Rows are points. Two turns around zero, p and q, are shown by what they do to some points. Where does a point land after both, in the order given? Backwards means that the second turn is done in reverse. Each puzzle has new turns, and all numbers are rounded.

Turn p:
[-4.0  3.6  2.1] => [-4.1  3.4 -2.2]
[ 6.8 -0.4 -3.4] => [ 2.8 -7.1  0.0]
[-2.7 -2.0  4.1] => [ 1.5  5.1 -0.4]
[-0.1 -1.2 -2.7] => [-0.2 -1.4  2.6]
Turn q:
[-1.7  0.6 -5.9] => [-0.2  5.6  2.6]
[-0.4  1.3  5.5] => [-1.9 -5.3 -0.6]
[-0.6 -2.1  6.2] => [-2.1 -4.8 -4.0]
[ 3.9 -2.9 -1.8] => [ 4.4  1.6 -2.3]
[ 0.2 -1.2 -5.1] => [1.6 5.0 0.5]
[-1.5  4.4  1.2] => [-2.0 -2.1  3.8]
Where do these land?
p, then q: [-1.7 -2.5  3.9] => [ 2.1 -1.7  4.1]
p, then q: [-1.1  4.3  3.0] => [-1.4  4.1  3.2]
p, then q: [ 0.0 -3.0 -7.5] => [-2.3 -4.7 -6.1]
p, then q: [2.8 1.2 0.5] => [ 1.5  2.4 -1.2]

Turn p:
[-2.4  2.1 -5.8 -2.8] => [-4.5  4.6 -3.2 -0.5]
[2.8 1.5 2.6 0.6] => [ 1.7 -3.5 -1.2  0.6]
[ 3.3 -4.7  2.9  1.0] => [ 0.5 -4.3  4.9  0.3]
[1.7 0.4 2.7 5.9] => [ 4.6 -1.9  1.2  4.4]
[-5.3  0.8 -2.4 -4.6] => [-2.2  5.1 -1.8 -4.6]
Turn q:
[ 6.4 -2.3 -2.3 -3.2] => [-7.4  1.1  2.3  1.1]
[-7.2 -2.3  0.7  0.4] => [ 5.0  3.7 -4.3 -0.7]
[ 0.8  5.8  7.3 -0.3] => [ 5.2 -3.4  5.7  4.1]
[-5.5  1.6 -0.1 -1.1] => [ 4.7  2.5 -0.2 -2.4]
[ 3.5 -3.7 -0.8  1.2] => [-4.4 -0.7 -2.1  1.9]
[-0.5 -0.1 -2.3  0.3] => [-0.7  0.3 -0.8 -2.1]
[ 2.3  1.0 -2.6  2.8] => [-2.3 -3.3 -0.6 -2.1]
Where do these land?
p, then q: [ 0.0 -0.4  6.9 -4.2] => [-4.6  5.5  2.3  3.0]
q, then p backwards: [ 0.5  4.7 -1.7 -5.0] => [-3.2 -6.2  1.2 -0.7]
q, then p: [ 1.3  0.9 -1.7  3.8] => [-2.5  1.2  3.1 -1.5]
q, then p: [ 1.2 -5.6 -4.1  1.6] => [-2.4  6.6 -1.6 -0.3]
q, then p: [-3.1  0.4  0.7  3.7] => [-4.2 -1.6  1.0  1.7]
